Every row gives one point. Each table stands for the endless flat space through its points: a line for two points, a plane for three, and so on. The two share one point or none. Which?

First (2 x 3):
[[ 10 -11 -15]
 [ 10 -11   0]]
Second (2 x 3):
[[  9  -7 -11]
 [ 12  -7 -14]]
They share: no point

First (4 x 6):
[[ -1   0  -5 -20  18 -29]
 [ 18  48   9  36  -2  16]
 [ 16  16  13  52  -2  26]
 [ 20  43  12  42  -1  20]]
Second (2 x 6):
[[ 5 23  7 14 17 -3]
 [ 7 11 -1 12  7  1]]
They share: no point

First (4 x 9):
[[ -3  21   2  -9  12 -21 -12  -5   5]
 [-10   7  -1   1  12 -29   7   2  11]
 [  5  17 -14   6  25  -5 -22 -12 -16]
 [  9  -3  14 -24  -1 -25  14  14   2]]
Second (5 x 9):
[[ 13   7   2 -14  -5 -30   6   6  -9]
 [  9   9   6 -10  17 -28   2  18   5]
 [ 13   4   2   1   7 -12  12   2 -27]
 [ -4 -18  10 -29  16   0   1   2  13]
 [ 20  20   0   1  -2 -38   9  12 -21]]
They share: [  8   1   5 -14   7 -19   5   7  -4]

First (7 x 12):
[[-22 -34  12   6   4  11   2 -50 -31 -25   1 -28]
 [-46 -17 -16  -1 -21  39   6  -6 -12 -10  -4 -28]
 [ -7 -13  13   7  -4  -1   4  -4 -45 -17 -15 -22]
 [-43  -8  28 -17  31  21   9  -6 -13 -50  37 -43]
 [ -9 -23  12  -5  -9   2  -2 -15 -40 -22  -3 -16]
 [-30 -30 -10   2 -22  23  -5 -43   2 -24  18  -7]
 [  1  -9  22   0   5  -6  -1   9 -45 -30  -2 -17]]
Second (3 x 12):
[[-17 -12  -1  18 -16   0  -1  -6 -14  -7  -7 -18]
 [-23 -12  -1  16 -18   0   5   0 -14   5 -13 -28]
 [-20  -6  -7   4 -30   9  17 -15   1 -10   2 -16]]
They share: no point

First (7 x 20):
[[-18  -1 -15  25  27  -3 -20 -11   0  -1  19   1  18  -2 -16   7  20  19
  -26 -11]
 [-13 -12  -9  10  15  17 -50 -52   2  13   3  -5  16   9 -43  31  -2  19
    2  10]
 [ 16  10  26 -16  14   7 -16  16  31 -11  53  23  17  18 -20 -30  23   0
  -13  -6]
 [ -1 -12 -42  38  -1  32   2 -58 -38   1 -15 -10  -1  20 -15  54   5   3
   -1  13]
 [ -9   5  11  -1  26  14 -26 -29  -3  -3   3  -6  26  16 -29  27  20  10
   -8   6]
 [-14   8  15  12  46   5   4   6  28 -10  25   9  23  15 -11  -5  34  16
  -18 -13]
 [ 33   2  26 -26  -9  17  -6  10  -5 -12  27  17  28  38 -30  -8  31 -19
  -17  -9]]
Second (6 x 20):
[[-16 -17 -12  -7   2   8   9 -16  11  -2  15 -31  -1  40 -22 -17  30   7
  -23 -20]
 [-19   1   1  -4  18   0   9 -22   5 -22  28 -17  14  40 -22  -3   7   3
  -32  -2]
 [ -7   9   6  15  27   9 -15 -24  -5 -20  27  21   8   9  -7  15  -2  -1
  -14  10]
 [ 10  11 -12  19  -6  10 -11 -12  -9  -4  23  17  29   4  -4  19  20   5
    1   8]
 [ 10 -18 -10  14  11  26 -34  -5  -7   1  -3  13 -14  -3  -8  -2  28   7
    3  -8]
 [ -4 -19 -50  29  14  26 -37  -2  15   8  -7   9 -19   4   0 -15  24   3
   -3  -8]]
They share: no point

First (6 x 24):
[[ -3  42  -2  28 -24 -20  -2  -8  30 -40 -19  20 -24  20   3   9  19 -10
  -54  18 -25 -15  -1  14]
 [-17  -7 -23   7  30  19  -1 -23 -12   2  23  -8  -2  -6 -17   2  27  38
  -12 -15  24  -3 -10  -1]
 [-16   9   1  19  15  13   5 -26   8   6  -7  12 -12   0 -24  16  27  21
  -36  12  20  -9   0  21]
 [-18  20  12  -3  12  19   3 -21  14 -14 -23   7  -2  13 -13  -1  40  12
  -19  23  17  -8 -18  -2]
 [-29   0 -34  23  24  13  -6 -25 -11  -3  36   2   3  -8 -10  15  24  46
  -35 -23   9   2 -11   6]
 [  4  -8   0 -11  23  -3  -4 -18 -13 -15  -4 -12 -11  14   5 -27   8  17
    7  10  13   2 -11   0]]
Second (6 x 24):
[[-10  47 -11  23  15  31 -10 -17  16  -1 -18  -8   3  32  -7 -14  11  30
  -19  13  -2   2 -14  30]
 [-16  -1   1   4   6  -9 -14 -29   8 -13  -8   3 -20  -5 -17  10  24  32
   -8  23  20 -11  -4  -1]
 [ -8   7  11  21  27   3 -12 -35  -2 -13 -16  28 -21  30  -1   6  37  50
  -13   9  16   0 -10  -8]
 [ -7  -5  19   2   5 -14   4 -17 -17 -14  14  13 -15   7   4  -9   1  -2
  -34  -5   2  -3 -17 -14]
 [ -1  38  -8   5  18  24  -4 -13  18   5 -17  -7  12  22 -12 -10   5  26
  -26  18   0  -8 -30  27]
 [-10 -12  19   6  -6 -19 -27 -44  -7 -14  19  10 -22   4   0  -5   3  14
  -27  19  14  -5  11 -15]]
They share: no point

First (4 x 24):
[[ 13  18 -15 -14  -8  11 -15 -15  18   2   4  -6  -8  10  -7  -7  12  27
   -8   2  20  22  14 -29]
 [  0 -11   8 -28  -4   9 -13 -32  27  -7  17 -19   0   0 -33 -11  27  19
  -25 -17  -3  -4  -2 -14]
 [  3  24 -10  -7   7   7  -2 -15  13  -2  15 -10  -4  10 -11  -1   7  19
   -6   2  14  23  12 -25]
 [  7 -15  -9 -35  -5  20 -15 -27  21 -10   4  -6   7  -2 -31 -10  18  15
  -32  -4  -1  10  11 -14]]
Second (6 x 24):
[[  8  -1 -18 -32   1   9 -19 -23  21  -9  32 -14  -5   6 -29  17  24  13
  -20  12   1  13   5 -21]
 [-14   2 -33 -32  -1  27  -4 -52   2 -16  25 -11  -4  24 -34 -10  17  46
  -27  26   2  14  32   0]
 [ -4  -3 -23 -41   7  26   4 -51   9 -17  13 -12   9  22 -22 -20   5  36
  -30  24  18  20  45   4]
 [ 24 -16  -4 -31  37  22  -1 -50  12 -12  30   9  32  22  -9  15   0  27
  -25  38  -3  31  28   9]
 [ -3  -5   0 -10  13   1  -6 -46   0 -15  15 -19   8   7 -21  -1  14  29
  -32  10 -17  33   5   0]
 [ -5  -9 -12 -46 -15 -15 -20 -28  34 -19   9 -49 -18  -7 -33  -1  30   5
  -40  -6  31  13  17 -14]]
They share: no point

First (2 x 24):
[[ 19 -10   1 -23  -8  -9   8 -23  -8   5  12  -5  13  -3   6  -3 -23   7
   13 -12  11  -2   1  27]
 [  9   0  -7 -15  -8  -5  16 -15 -20  15  16 -13   3  -9  -4  -1 -13   9
   11 -18  19   2  -9  15]]
Second (4 x 24):
[[ 20   2  -7 -37 -15  10 -20  23 -29 -27  44 -29  20 -34   7  -2 -29 -26
    7 -10   7   9 -10  31]
 [ 20   0  -1 -27  -7   1  -5   2 -19  -9  27 -22  11 -21   3  -2 -22  -9
    7 -12   9  -1  -5  29]
 [ 18  -5   1 -19  -8  -8   3  -8 -14   0  19 -18   9 -15   5   0 -21  -1
   12 -17  13  -2  -1  25]
 [ 26  -5   9 -19  -8 -10 -15  14 -14 -20  29 -36  11 -33  13   4 -27 -19
   12 -21   9  -6   5  33]]
They share: [ 14  -5  -3 -19  -8  -7  12 -19 -14  10  14  -9   8  -6   1  -2 -18   8
  12 -15  15   0  -4  21]

First (3 x 24):
[[-23  22  11  -8   8 -44  -3 -16  16 -26   5  -4 -14 -29   1  16 -16  30
   28 -13 -23   3   5  -8]
 [-35  28   2 -11  -6 -26 -17 -23  -7 -23 -14   4 -13 -12 -10  13  -4  11
   13 -29 -14  -8   7  -3]
 [-47  34   3 -16 -16 -28 -23 -28  -8 -30 -19   4 -14  -9 -19  16   4  10
   12 -37 -11  -9   1   4]]
Second (6 x 24):
[[-28  25   2   9  18 -13 -15 -13 -17 -12 -22   7 -12 -13  -2  14  -5  12
    1 -21 -24  -2  23 -22]
 [ -5  23  -5   7  12 -29 -19   3  -5  -6  12   2  -6 -16   4  25  -8  -2
   10 -42  -8 -23  19   1]
 [  3  50 -46  -5  10 -27 -22 -34 -14 -25 -16  12 -25 -50   4  29 -15  -1
   26  -7 -10 -18  28 -37]
 [-19  54 -19   8  31 -14 -29 -21 -35 -41  -5  29 -43 -12 -13 -10 -11  33
    2  -3 -47  31  -6  -9]
 [-13  37  -1   9  26 -23 -31   3 -25 -20  18  16 -24  -7  -8   1 -10  13
    0 -35 -27  11   2  12]
 [-22  23  -5 -26   3 -12 -16 -38 -28  -6 -27   8 -16 -33   1  -9 -31  -6
   17  -5  -7   5  33 -32]]
They share: [-17  19  -2  -3   8 -18 -10 -16 -11 -10 -10   6 -11 -13   3   7 -15   8
  11 -19 -17  -9  18 -14]
